Each row is a point. The window is the flat piece filled in between its corners: a triangle in 3 columns, a solid with four corners in 4, and so on. A path goes straight from each point to the next, and from the last back to the first. After which points does the path pass through the window?
(in the rows, 128 means zero)

Window (3 x 3):
[[182 163 110]
 [177 131 121]
 [ 62 154 121]]
Path:
(1): [ 93 155 172]
(2): [ 90 172 157]
(3): [ 62 154  76]
(4): [168 151  61]
(5): [179 156 129]
(6): [184 184 151]
(7): [175 154  97]
(8): [ 85 128  76]
Through the window after points: 4, 6

Window (6 x 6):
[[129 149 159 113 156 137]
 [  7 155 151 137 103 121]
 [ 68  50 192  88 149 126]
 [176  89 122 188  47 108]
 [120 119 127 142 187 134]
 [190 121  79 117 138 125]]
Path:
(1): [127 121 131 130 119  89]
(2): [144 107 107 139 116 185]
(3): [ 98  79 148 138 105 204]
(4): [103  89 129 113 151  50]
(5): [ 67 144 151 132 124  86]
(6): [ 54 138 150 128 124 156]
(7): [ 93  98 145 119 154 172]
(8): [107 120 142 142 163  70]
(9): [153 133 106 166 110  69]
(10): [158 116 110 161  83 170]
(11): [159  97 124 179  63 190]
(12): [156  99 127 165  91  52]
(13): [143 126 133 160 108  46]
(14): [137 117 114 169  79 148]
(15): [ 90  83 171 137  96 194]
(16): [ 97  96 175 137 124  43]
Through the window after points: 1, 5, 7, 11

Window (8 x 8):
[[193 144 130 131 174  27 112 123]
 [ 66 156  85  48  66 159  78 135]
 [110 186 100 131 104 173 178 161]
 [105 127 152 158 117 176  82 138]
 [187  91 111 116  33  36 156 133]
 [ 53 109 181 174 184 139 172 116]
 [203 175 137  80 145 141 159 145]
 [ 75 162 218 109 152  35  67 136]]
Path:
(1): [136 134 125  93 118 134 130 171]
(2): [138 172 142 118 115 129 125  79]
(3): [147 178 156 106  89  78 129  57]
(4): [132 117  83  73 104  78 134 198]
(5): [147 124 131  90 139  83 138 188]
(6): [129 160 128 127  71  70 160  78]
(7): [173 179 143 141 126  55 122  60]
(8): [157  99 131 109 190  48 109 206]
(9): [153 104 150 107 147  60 141 197]
(10): [172 171 162 175 125  94 166  59]
(11): [ 97 172 120 105  82 158 129 115]
(12): [ 89 128 107  86 111 158 113 199]
(13): [159 148 137 103 154 129 145 165]
(14): [177 180 145 101 118 132 149  95]
(15): [101 179 198 139 103  66  76  54]
(16): [ 91 144 178  97 144  62  92 165]
Through the window after points: 1, 7, 13, 15

Window (11 x 11):
[[118  95 110 140 164 140 132 115  99 129 126]
 [179 162 133 124 139 141   7  66  90 132  83]
 [124 112 116 119 104 108 154 134 111 145 129]
 [102 104 120 120  83 164 104 105 116 105 111]
 [141 135 135 174 153 137 157 149 128  69 105]
 [142 113  93 115 107 145  86 132 122 134 134]
 [137 111 149 113 114 159 137 167 107 177 140]
 [141 149 128  85 136 183 144  90 152  78 152]
 [113 126 127  76 147 132 117 151 103 128 138]
 [151  86 145 114 119 128 127 131 125 115 141]
 [108 126 151 103 152 172 135 110 193 128 149]]
Path:
(1): [137 108 127  93 122 146 121 122 132 134 120]
(2): [147 117 112 100 133 165 129 133 136 132 103]
(3): [133 118 135 136 122 144 115 116 127 118 142]
(4): [115 142 141 172 126 142 116 126 118  98 163]
(5): [152 111 122 119 151 137 165 147 135  98  73]
(6): [161  94 108 101 122 154 130 138 124 136  74]
(7): [126 115 132 125 121 140 118 135  98 137 145]
(8): [112 129 134 145 127 124 112 118 114 105 159]
(9): [152  99 114 107 149 174 149 147 118 140  82]
(10): [133  70 122  91 121 159 167 144 155 125 106]
(11): [110 109 135 123 129 144 148 136 134 119 162]
(12): [128 120 139 147 129 129 127 133 119 107 149]
(13): [149 108 133 118 137 152 140 132 138  99  99]
(14): [158 102 110 103 128 179 130  97 135 122  71]
(15): [129 129 133 138 119 139 112 120 125 104 149]
(16): [115 131 127 136 113 147 111 112 112 114 176]
Through the window after points: 4, 8, 12

Window (14 x 14):
[[ 84  81 131 177 143 103 105 132 108 102 146 122  48 199]
 [ 42 166  82  85 164  84  79 121 152  71 166  89 112 143]
 [122  70 187 195  95 142 102 117 128 140  58 130 186  82]
 [123 174 156 143 150  90  80 173  70  93  86  68 194 153]
 [155 111 137 183  72 181 177 109  84 165 106 144 179 148]
 [152 149 175 234  65 125  96 102  94 198  84 111 139  96]
 [149  96 124 122 161  55 113  60  67 130 125 231  62 198]
 [143  82  85 168 186  52 114 127 167 149 168 167  78 192]
 [ 93 167 107 120 205 172  45 150 138  84 161 134 112 170]
 [ 55 134 120 200 155 183 131 127  62 191  80 131 199 118]
 [ 40 177 105  42 195 143  81 231 137 118 136  97  95 140]
 [156  65 223 178 135  41 111  67 114 160 204 143 101 167]
 [112 108 152 194 126  55 119 136 120 103 191 215  91 145]
 [131 168 183 205 148 175 172 121  88 135  46  77 176  64]]
Path:
(1): [ 86 115 189 173 146 125 112 118 149 155  80 143 130 221]
(2): [133 110 115 157 131 126 108 128  74 135 135 108 147  66]
(3): [146  88 125 177 153 149  66 145  51 152 169  92  95  81]
(4): [106 168 173 185  95 104 135 109 138 151  62 139 151 154]
(5): [ 89 143 168 140 140  93 124 121 163 146 112 127 135 198]
(6): [136  87  76 183 140  94 105 121  54 104 158 124 102  68]
(7): [139 108  97 162 157 108  94 127  51 119 139 121  97 108]
(8): [ 56 161 180 125 142 113 135 123 176 136 106 170 141 197]
(9): [ 82 168 151 158 160 102 114 117 125 122 111 150 133 230]
(10): [125 103 100 135 154 112 100 133 104 126 164 103  95  68]
(11): [130 105 122 165 149 136  97 157  50 140 155 105 105  83]
(12): [101 164 157 166 126  90 125  95 150 127 107 162 137 201]
Through the window after points: 3, 7

Window (14 x 14):
[[128 157  87  81 199  95 119 216 121 166 121 144 196 113]
 [147 126 114 146 155 120 157  30 105 161 157 154  90 169]
 [133 137 114 163 148 131 182   7 135  83  60 112  79 146]
 [140 133 192 166 161  97  91 174 126 107 127 105 104 137]
 [ 96 124 164 106 152 177  93 161  78  42 154  92  92 135]
 [127 171  96 140 142 100  87 178 123  92 138 185 115 114]
 [ 97  97 109 121 158  95 142 183 167  99 186 147 186 139]
 [ 53  89 127 114 186 160  71 192 199 171 155 177 173 126]
 [148  83 117 124  83 121  91  27 144 131 109  87  78 141]
 [ 78 164 146  88 112 115 157 176 144 143 115 164 153 161]
 [131 171 143 120 158 146  75 173 151 117 161 153 221 135]
 [195 116 126 186 110 188 117 156 107  79 119  88  61 162]
 [182 164 156 126 134 161 125 131 162  71 151  74  27 121]
 [ 57 163  84 155 149 111 102 168 156 188 171 118 187 117]]
Path:
(1): [112 120 131 137 132 131 133 141 135 130 138 130 117 107]
(2): [124 131 121 148 134 115 131 142 139 153 137 139 138  97]
(3): [117 145 104 137 151 108 109 132 157 135 137 142 140 161]
(4): [105 138 108 142 176  92  92 131 150 113 142 136 132 216]
(5): [112 104 127 128 133 138 159 136 120 143 157 156 169  82]
(6): [122 136 143 138 144 126 111 164 128 121 144 136 153  96]
(7): [121 160 123 125 162 118  87 160 150 120 137 138 142 176]
(8): [109 139 105 130 151 120 111 139 149 116 133 118  96 175]
Through the window after points: 6

Window (14 x 14):
[[195 170 121 126 222 120 164 154  89 134 133 135 187  93]
 [113 112 219  94  98 120 132 101  97 137 169  70 196 180]
 [166 136 136 186 151 119 115 177 192 134 213 158 121 103]
 [180 113  86  91 149  42  95 109  39  20 158 178 158 142]
 [ 92  94 168 135 192 158 150  70  66 103 120 184 165  85]
 [162  62  98  99 174  95 194 139  83 140 143 113  47 113]
 [107 126 177  75 115 125  99 129 106 142 132 120  79 229]
 [ 35 142  38 198 129 154 134  96 100 125  44 122 132  99]
 [ 74 185 129 227 136  32 155 127  84  41  87 224 114  91]
 [ 82 169  98  67  13 135  85 155 141  84 149 114  89 135]
 [203 123 159 129 100  44  99 134  98 166  71 143 155 140]
 [ 89 169  93 191  92 113 168  84 123  93 167 221  61 131]
 [ 52 104  66  24 146  81 143  63  99  92  83 141 111 169]
 [109  82  95 139  11 126 144 195 119 114 135 198 122 162]]
Path:
(1): [128 124 128 149 138  84 140 104  92  47 110 165 131 127]
(2): [ 87 175 102 148 129  54 117 152  55 133 160 215 129 107]
(3): [112 115 109 114 165 114 147 126  78 169 149 155 144 126]
(4): [152 122 143 140 112 176 117  84 136  11  66 111 129 109]
(5): [175  97 107 103 117  82 160 134 132  14  81 126  88 162]
(6): [118 120 111 117 133 100 139 132  84 135 157 144 102 114]
(7): [111 119 131 150 110  65 108 141  75 154 190 182 152 113]
(8): [154 140 153 142 105 151 153 125 129  86  99 129 123 145]
(9): [128 109 156 113 141 136 138 111 120  91 111 136 116 171]
(10): [ 74 152 118  91  93  90  90 135  67 168 153 150 104 150]
(11): [ 77 155 147  79 149  87 113 166  44 198 186 141 145 127]
(12): [160 129 122 155 138 123 146 102 133  59  83 142 123 155]
Through the window after points: 1, 5, 9, 11

Window (14 x 14):
[[149 131 133 136 143 154 177 113  84  80 138 112  77 109]
 [124  77  96 149 144  69 120 156 100 130 124  77  62  96]
 [ 99 123 152 118 102  78 133 203 167 168 144 224 173  92]
 [141  62  77 104 145 162 159 127 104  67 142 104 159  28]
 [113 137 181 148 138 112 137  93 123 131   7 126 117  83]
 [ 55 225  27  99 172 131  48 162 174 142 134  58  21  86]
 [218  82  80  82 115 146 162  65 141 130 167 130 109 165]
 [113 106  90  39 150 119  94 171  26 144 132  62 119 150]
 [ 77 108 148 140  91 130 133 110  92 107  20 105  19  87]
 [106  86 107 148 127 116  84 136 119  60 185  63 102 127]
 [152 199  60  32 125  90 129 104 122 106 104 162 131 131]
 [122  95 114  94 121 123 208 130 141  91 178  78 106 138]
 [121  93  83 130 140 133 134 210 115 110 104  86 102 133]
 [141 168  55 152  74 108 138  20 120 130 177 134 150 161]]
Path:
(1): [216 127 112 109  52 101 125 197 118 119 162  69 121 127]
(2): [ 91 121  79  85 185 125 152  91 121 107 132 146 128 110]
(3): [ 83 115  92  75 176  90 110 102  81 133 101 199 125 195]
(4): [136 123 104 130 108 115 126 144 123 118 137  96 108  87]
(5): [164 155 134 103  85 138 117 144 116 134 148  82 101 109]
(6): [ 81 107  25 123 181  81 137  81 111  96  79 189 132 126]
(7): [109 130  79  89 152 136 139 112 106 102 118 120 116 139]
(8): [163 139 118 106  84 118 128 143 118 124 126 100 100  83]
(9): [225 161  81  76  37 159 129 137 141 140 172 121  95 112]
(10): [116  85 105 112 163 101 151 101 129 119 128 145 134 135]
(11): [ 81 103  94  93 213  99 144 143 139 117 127 125  84 156]
(12): [164 140  81 134  47 109  92 140  77 131 126  60  97  62]
(13): [143 134 130 103  87 167 119 161 111 120 140  78 125  89]
(14): [113  84  81 122 155  88 132 127 111 101 138 120 109 107]
(15): [115  93  75 119 174 101 151 105 142 108 168 158  95 164]
(16): [153 133 104 114  87 131 128 114 120 126 137 108 130 105]
Through the window after points: 9, 11, 13, 15

Window (14 x 14):
[[ 64 202 187  96 155 137 113 198 133  73  95 186 152  86]
 [105 100  87  80 134 182 140 133 116 139 102 140  74 115]
 [ 79 175 169 174 152 141 161 215 143  68 148 131 111  41]
 [  7 152 188 125 162 114 153 147 122  99 172 148 140  62]
 [118  96  90 163  84 106 140 144 126 176 117 162 123 139]
 [143 121 123 137 150 158 167  86 150 112 140 155 153 118]
 [147 114 143 143 133 123 111 103 134 195  79  87  94 121]
 [139 125 105 110 112 171  86 110 186 184 157 151  69 160]
 [ 72 169 165 114 127 161  93 191  92  75 168 119 180  51]
 [102  80  84 126  93 163 108 109 213 160  78 102 118 144]
 [127  45 142 147 104 209  80 103 152 160  89 166  80 156]
 [101 129 105 156 103 176 116  97 130 133 103 111  84 203]
 [105 108  87 148 153 232 102 125 156 220  92 143 117 169]
 [ 77 171 206 104  93 171 184 180 130 123 139 132 146  82]]
Path:
(1): [127  99 135 113 160 143 116 162 149 139 112 107 100 152]
(2): [ 99 155 149 161 106 139 131  92 125 167 104 129 117  72]
(3): [ 36 187 107 153  83 129 141 121 154 150 106 150  82  63]
(4): [177  54 166  96 158 181 127 151 130 110 137 123 154 162]
(5): [ 43 100 171  98 179 124 117 174 131 131 155 111 138 137]
(6): [112 178 144 143  93 169 156 122 143 118 103 164 121  68]
(7): [ 88 145 114 123  98 165 127 142 109 134 104 148 104  72]
(8): [102 124 163 127 174 158 134 172 160  97 140 136 122 127]
(9): [107  90 137  73 145 126 152 173 140 131  99 126 136 167]
(10): [ 96 148 127 169 105 204 116 102 130 156 151 134 101  71]
(11): [103 142 130 126 122 165 105 131 136 138 120 142 102  93]
(12): [106 121 152 113 140 141 148 183 159 125 153 117 142 156]
(13): [106 101 142 130 169 127 128 180 160 146 148 110 118 155]
(14): [102 149 136 149  88 161 124 106 126 142 107 161 130  89]
(15): [ 94 149 138 147 107 148 135 122 138 119 113 148 103  87]
(16): [110  98 128  93 131 146 123 162 129 136 134 110 126 138]
Through the window after points: 1, 5, 7, 11
